Rows are points. Each copy is the shape, with its points in the same order, turned, moved and blurred by noise. Say if it was mirrored as well.

Shape, 6 rows:
-11.8,-2.9,-0.7
4.5,-0.2,3.6
-2.1,0.1,-3.5
4.5,-2.3,2.1
3.0,-1.4,3.9
-0.3,1.8,4.7
Copy 1 (6 x 3):
-1.9,-4.5,10.7
3.7,-2.8,-5.0
-2.6,-6.2,0.0
3.8,-5.8,-4.2
5.2,-3.0,-3.3
2.0,0.3,-2.0
Copy 1 is: only turned
Copy 2 (6 x 3):
-6.5,-3.3,11.2
2.8,2.1,-0.7
-6.3,0.6,3.3
0.9,-1.0,-1.4
2.6,0.1,0.0
2.3,2.0,3.6
Copy 2 is: only turned
Copy 3, 6 rows:
-3.9,-12.4,3.0
2.2,3.7,2.7
-3.0,-2.9,-1.9
3.7,2.5,1.0
2.6,2.0,3.4
-1.9,0.9,5.2
Copy 3 is: only turned
Copy 4 (6 x 3):
-12.6,0.4,-4.9
3.2,-0.9,1.8
-3.0,4.7,-3.1
2.0,1.0,3.2
1.2,-1.3,2.2
0.2,-2.8,-2.0
Copy 4 is: mirrored

Shape:
-5.0,-1.4,6.7,-4.3
1.5,-0.5,-1.5,2.0
-5.6,3.5,-0.9,-5.3
-2.9,-2.5,-3.9,-4.9
-1.5,-1.9,-1.4,-4.5
3.4,-0.3,3.7,1.7
-4.2,3.4,-3.4,8.6
-0.2,-2.7,-4.0,-5.0
-3.1,-0.4,-2.4,11.4
Copy 1 (9 x 4):
-5.3,-2.4,3.9,6.9
1.9,0.1,-1.2,-1.3
-4.4,3.3,6.8,0.5
-5.1,-1.1,3.3,-4.0
-3.4,-2.1,3.5,-1.7
4.0,-2.5,-0.4,2.9
0.9,8.8,-4.8,0.1
-2.9,-2.6,3.3,-4.8
1.0,6.6,-9.1,0.7
Copy 1 is: only turned
Copy 2, 9 rows:
-4.5,-6.6,4.1,3.9
1.6,1.9,-0.5,-0.8
-8.4,-2.7,-0.2,-2.3
-3.5,-4.2,-4.9,-2.4
-2.1,-4.3,-2.2,-1.6
3.1,0.2,4.1,0.3
-2.9,9.4,-2.3,3.1
-1.2,-4.5,-4.3,-4.1
0.7,9.3,-3.1,6.3
Copy 2 is: only turned

Shape, 10 rows:
-2.0,-2.8,4.2,4.2,3.0,-0.4
-2.8,1.3,-0.8,-1.9,4.2,2.8
0.7,-4.8,4.7,-1.7,3.7,-0.6
-2.8,-2.7,3.3,-1.7,2.8,-2.9
1.1,-1.3,2.4,2.5,-5.4,4.7
-2.9,-2.9,5.0,-1.0,-0.9,-1.7
3.8,-1.1,-16.8,-0.5,2.3,-3.0
-4.8,-2.1,-0.2,-0.8,3.4,-0.5
1.7,-2.8,4.9,-0.5,2.1,-1.2
-1.6,14.5,4.0,0.1,2.4,-0.6
Copy 1, 10 rows:
1.1,-0.8,4.9,4.3,2.3,-1.0
-0.2,3.4,1.1,-2.3,2.3,1.9
1.3,-3.6,5.3,0.6,-1.2,2.2
0.3,0.8,6.4,0.8,-2.3,1.4
-1.0,-2.2,-4.7,5.0,-1.6,-2.6
0.2,0.1,3.9,4.0,-3.8,1.4
-9.8,1.8,1.1,-12.9,0.9,-9.8
-2.4,3.2,4.9,0.2,0.6,1.3
2.4,-3.2,4.2,1.1,-1.7,0.2
11.5,10.2,-1.6,-0.9,-0.1,-3.3
Copy 1 is: only turned
Copy 2:
0.2,3.3,0.2,0.8,6.5,3.2
-3.7,0.6,-4.8,0.1,2.3,-2.1
-1.1,0.9,-2.5,-4.8,5.7,4.6
0.1,-0.9,-1.6,-3.3,7.0,1.1
-1.9,0.8,4.9,0.2,-2.5,2.8
-1.0,-1.6,2.2,-3.1,5.8,1.8
9.3,-5.8,-11.4,4.4,-6.1,-1.1
-1.2,-1.8,-3.4,0.6,5.6,0.2
0.3,1.9,-0.8,-5.0,4.3,3.6
-0.8,9.0,0.3,-3.4,2.1,-12.2
Copy 2 is: only turned
Copy 3 (10 x 6):
-2.5,-3.0,0.9,-4.3,1.2,0.8
-1.8,3.8,-4.3,-0.3,0.1,1.4
0.7,-0.8,-0.3,-2.8,-2.2,-5.4
-3.8,-0.6,-0.8,-1.7,-0.4,-4.5
2.5,-1.0,5.6,3.8,-1.3,3.3
-4.8,-0.4,2.2,-0.4,-2.3,-3.1
0.6,-4.7,-16.3,10.4,1.6,2.1
-4.0,0.5,-3.9,-2.3,-1.1,0.5
0.1,-0.8,1.5,-0.2,0.6,-3.8
-4.3,9.0,2.1,2.0,12.5,2.4
Copy 3 is: only turned

Shape:
-3.9,1.1,-1.8,10.4,7.2,4.2,0.0,3.5
-0.9,6.8,-6.6,1.1,-0.5,4.6,-5.0,-3.0
0.3,5.1,-3.0,2.0,-1.5,4.5,-8.2,1.8
1.5,-3.6,2.4,1.2,-0.9,-6.0,2.8,-2.4
3.1,-5.3,1.0,0.3,-3.2,-5.3,0.9,0.7
2.7,3.6,-1.1,0.2,1.6,5.1,-8.5,-2.0
-1.0,-3.3,-3.4,-6.5,0.7,-5.3,-0.3,3.5
-1.0,-0.3,2.2,-4.4,-2.3,-9.5,0.3,4.4
1.8,4.4,-2.7,0.0,2.4,3.9,-2.7,-1.4
-12.2,-2.1,4.1,4.4,7.0,-0.1,3.3,2.2
-5.2,1.1,0.3,2.0,0.9,7.9,1.2,5.2
4.4,0.4,3.6,2.1,3.3,-4.4,3.6,0.0
-6.0,3.4,-1.6,4.2,-2.3,5.1,1.7,6.4
Copy 1 (13 x 8):
1.1,2.2,1.8,0.0,3.7,-9.5,-6.3,-0.1
1.1,4.3,-0.6,4.1,-3.2,2.2,-4.2,-8.0
5.8,4.7,-3.7,2.6,-2.2,1.9,-5.4,-3.9
-2.0,-3.9,1.3,-1.1,0.7,4.9,1.3,6.5
1.2,-6.2,-1.9,-0.4,-1.2,4.8,1.0,6.5
4.5,3.7,-3.1,-1.8,-0.3,4.5,-5.7,-6.1
-3.7,-3.6,-8.2,-0.7,-4.8,2.3,2.0,3.5
-2.4,0.4,-6.7,1.2,-2.0,4.6,4.1,9.4
1.6,2.9,-1.5,-0.5,-0.5,1.7,-1.2,-5.8
-6.1,4.8,2.3,-5.2,-1.8,-8.2,-3.9,7.7
3.9,4.4,0.5,-2.3,-5.1,-6.9,-0.8,-0.2
-0.4,-1.2,0.0,-2.1,5.8,2.3,3.5,3.8
3.8,4.9,0.8,2.9,-5.3,-6.7,-0.4,1.8
Copy 1 is: mirrored
Copy 2, 13 rows:
-11.1,2.6,-0.1,5.5,0.0,5.8,1.9,-6.7
-4.6,-4.0,4.3,-7.4,2.9,3.9,1.6,-6.9
-3.3,-3.3,4.1,-4.6,3.4,7.8,2.6,-0.3
3.9,-1.9,-1.1,5.5,-1.3,-4.2,-2.1,-1.3
3.1,-4.8,-1.1,5.9,-0.5,-3.1,0.5,1.4
-1.7,-3.7,3.0,-4.4,0.2,8.5,-2.2,-2.6
-1.5,-2.0,-5.4,-1.6,0.8,-4.9,-1.6,5.7
3.7,2.7,-2.8,1.4,2.7,-5.7,-0.2,5.3
-1.9,-1.6,0.7,-3.9,-1.3,4.2,0.8,-4.9
-10.6,8.4,1.9,6.0,-2.4,-3.5,-4.2,-1.9
-9.3,2.2,4.0,0.4,-4.2,2.2,4.6,-0.6
3.8,1.5,-4.0,4.7,-3.4,0.0,-0.1,-4.1
-8.5,2.4,4.7,0.4,0.3,0.0,7.5,-1.8
Copy 2 is: mirrored

Shape, 14 rows:
4.7,1.9,4.2,4.5,-4.3,1.3,7.7,0.2,1.5
1.2,-4.3,3.0,5.9,-5.3,2.3,3.7,-0.2,-1.9
-3.1,-0.4,0.2,-2.8,-2.5,2.1,3.1,2.8,4.2
-5.9,1.2,0.4,0.1,6.9,1.8,0.8,-2.6,-7.3
-0.1,-1.2,7.6,-6.9,4.9,-4.3,2.5,0.5,-5.9
-1.3,1.5,4.6,-7.5,3.9,1.8,-3.7,-5.2,-2.8
1.2,3.8,1.1,0.0,-2.9,2.9,-1.4,8.5,1.4
-2.7,-1.2,8.1,-3.3,2.6,6.8,-4.3,-6.4,-2.6
1.7,-0.6,-6.9,-1.3,-2.6,3.5,0.8,2.8,-1.5
0.8,-3.2,3.6,0.2,5.3,-1.5,1.0,-3.5,-2.0
6.1,1.7,2.5,1.4,-13.4,-1.8,1.9,1.4,-3.6
3.0,-0.2,3.2,-3.2,6.0,3.1,-2.3,-0.3,-1.4
-2.9,1.5,-6.5,2.9,-4.3,-3.6,-3.0,8.6,5.7
-1.3,4.4,-5.9,4.5,-4.7,1.1,0.2,0.5,3.7
Copy 1 (14 x 9):
2.7,-5.9,-6.2,-2.2,0.3,-7.1,4.0,-1.1,3.1
6.2,-3.4,-7.3,-2.6,-2.4,-4.4,0.2,1.8,-1.6
-2.1,-3.3,-3.2,1.8,2.7,1.1,-0.5,4.0,1.1
0.0,5.9,5.0,-3.4,-5.8,-0.2,1.2,4.3,-0.9
0.0,11.7,-1.7,-1.4,1.8,-2.9,0.8,-1.3,3.0
1.7,8.0,0.8,-4.8,1.8,4.7,3.9,3.9,3.9
-2.4,-5.4,-0.6,-5.5,5.3,-1.3,-4.4,0.8,1.8
4.3,6.5,-1.2,-7.2,2.4,3.1,6.5,7.5,-1.7
-0.7,-4.3,-3.4,-3.2,-3.7,1.3,-5.2,4.4,5.1
1.1,5.5,-3.9,-3.3,-3.7,1.1,3.7,-1.2,-0.2
10.9,-6.1,-5.1,-2.0,3.4,-5.0,-3.9,-0.8,7.7
-2.0,4.7,-2.9,-8.1,-0.1,2.1,1.9,1.7,2.3
-2.3,-9.6,-0.2,0.8,1.1,4.9,-8.6,-3.5,-0.3
1.1,-10.6,1.2,-0.9,-2.5,2.5,-0.9,0.6,2.5
Copy 1 is: mirrored
Copy 2:
-0.3,-3.4,-3.8,1.2,-0.8,-1.5,-6.3,5.6,-6.5
-1.2,-0.3,0.5,3.7,-5.6,-1.0,-4.0,5.2,-2.8
-6.9,3.5,-2.7,-4.0,0.0,-1.7,1.0,1.3,-4.6
-6.5,-2.5,-2.0,4.0,2.2,5.7,1.4,-4.8,4.7
-4.0,-4.7,-6.0,5.6,4.6,0.3,8.5,2.7,0.4
0.4,2.3,-8.2,2.2,3.0,1.6,6.0,-3.8,3.9
-0.7,-2.8,0.9,-4.3,-2.0,-4.6,3.0,-2.4,-6.7
0.6,2.6,-10.4,1.7,-4.0,3.0,3.4,-2.6,6.9
-1.4,4.5,4.6,-2.3,1.5,2.5,0.8,-0.8,-5.6
-2.8,-2.1,-2.2,4.0,2.9,0.5,1.5,3.3,5.2
3.6,1.9,-0.2,6.8,-3.5,-5.4,-1.5,2.2,-11.8
1.6,-2.1,-3.8,-2.0,2.4,2.3,4.6,-0.4,3.3
-6.4,2.5,7.7,-4.4,0.6,-9.2,1.1,-3.4,-6.3
-3.2,3.9,2.8,-3.3,0.7,-3.4,-6.4,-4.3,-5.2
Copy 2 is: mirrored
Copy 3:
-3.9,-2.7,2.3,-6.8,-7.3,5.8,0.6,-2.3,-2.2
-5.6,3.2,4.6,-3.2,-2.4,4.6,1.6,-2.0,-4.4
-1.5,0.2,2.6,-5.7,-0.1,0.7,-3.8,3.6,1.5
0.5,-3.8,3.5,-1.7,6.5,-5.2,6.1,-0.2,-5.3
1.0,-0.5,8.2,-4.7,0.0,-9.1,2.3,-5.8,1.4
-4.4,-3.6,3.3,-3.4,1.8,-12.5,1.3,1.0,-0.9
-0.2,2.2,-4.5,-4.4,-4.8,0.8,2.4,3.9,3.2
-9.4,-2.6,5.9,-2.5,1.3,-9.2,3.2,4.8,-2.0
0.9,1.6,-0.6,-0.2,-1.6,-0.5,-4.0,4.1,-5.1
-3.4,-1.4,6.6,0.1,1.8,-4.2,0.5,-2.9,-1.2
-5.1,6.1,-1.8,-8.0,-9.8,0.9,-3.2,-3.6,-7.0
-0.7,-3.5,4.0,1.3,-2.0,-6.9,1.3,1.0,0.3
0.4,5.7,-7.2,0.1,2.5,4.3,-4.4,1.5,3.5
-3.9,-1.3,-5.9,-1.1,0.7,5.0,-4.4,2.6,-2.7
Copy 3 is: mirrored
